Each point is reached from the start by the listed moves, each made 0, 1 or 2 times, or once backwards (-1), plus a little noise. Is the number of moves made odd or even? Then give how often each move was made.

Moves:
(1): [-1.1  1.5  5.0]
(2): [0.8 2.5 0.7]
Start: [0.4 0.2 1.4]
Points:
[ 0.6 -0.1  1.3] => even (0, 0)
[1.0 2.5 2.1] => odd (0, 1)
[-2.2  3.2 11.6] => even (2, 0)

Moves:
(1): [ 2.9 -0.5  0.8  1.3  0.6  0.0 -1.2 -1.3 -3.1  1.5 -2.3  1.6 -1.1 -1.8]
(2): [ 0.1 -0.5  1.8  0.6  1.0  1.8  0.6  0.0 -0.5  2.1 -0.1  0.9  0.8 -0.2]
(3): [-1.3 -0.8  1.8 -0.2 -1.9 -0.5  0.5  1.2 -1.2 -0.5 -1.3  1.2  0.2 -0.2]
(4): [ 0.2 -0.4 -0.8  1.2  0.6  0.0 -1.1 -0.8  0.7  0.4  2.8  1.8 -2.1 -1.3]
(5): [-1.0 -1.6  0.7 -0.3  0.4 -0.4  0.0 -0.2 -0.2 -1.1  0.0  0.4  0.6 -0.3]
(6): [ 1.0  0.5  0.4 -0.8 -0.6  1.4 -0.4 -1.7 -3.6  0.2  3.3  0.3  1.0  1.4]
(7): [ 0.5 -0.1  0.1  0.4 -0.3 -0.5  0.9  1.4 -0.1 -0.2  0.0  0.6 -0.3 -0.7]
(8): [ 1.4  2.1 -1.6 -0.2  2.1  0.8 -1.7  0.8 -1.2  1.0  0.3 -0.7 -1.1  0.8]
(9): [ 1.4 -0.2 -0.7  0.5 -0.7  0.2 -0.4  0.4 -0.6 -0.7  0.8  1.7 -0.3  1.1]
(10): [ 0.9  0.8  0.8  0.2  1.7 -1.5 -0.7  0.0 -0.2  1.0 -1.0 -2.4 -0.5  0.7]
(11): [ 0.4  0.8  0.2 -0.8  0.6 -0.5 -0.4 -1.1 -0.5  1.0  0.7 -0.2  0.7 -0.1]
Start: [ 0.5  1.8 -0.2 -1.1 -1.6  0.2  1.1 -1.0 -1.7 -0.1  1.4  0.6 -1.6 -0.9]
Points:
[-2.2  5.1 -3.1 -0.9  2.8  2.4 -0.3 -1.3  4.9  4.8  7.6  2.6 -4.7 -3.9] => odd (-1, 1, 0, 2, -1, -1, 0, 1, -1, -1, 2)
[ 8.4 -1.2  1.3  3.6  6.5  0.5 -5.6 -9.1 -7.3  5.6  4.2  6.3 -6.0 -5.3] => even (2, 1, -1, 2, 2, 0, -1, 0, 1, 1, 1)
[ 1.9  3.9 -2.5 -4.6  2.0  6.1 -0.9 -2.8 -9.8 -0.9  6.3 -1.3  1.5  2.7] => odd (0, 0, -1, -1, 2, 2, 0, 2, -1, -1, -1)
[ 15.5   3.2  -1.6   4.8   7.4   6.1  -5.8  -4.2 -14.4   8.4   9.5  11.6
  -7.7  -4.0] => even (2, 2, -1, 2, 1, 1, 2, 2, 2, 0, 1)
[ 11.8  -0.2   2.1   2.0   4.4   0.5  -4.3  -7.8 -13.2   5.1   6.1   7.5
  -3.2  -2.8] => even (2, 1, -1, 1, 2, 1, 1, 0, 2, 1, 2)
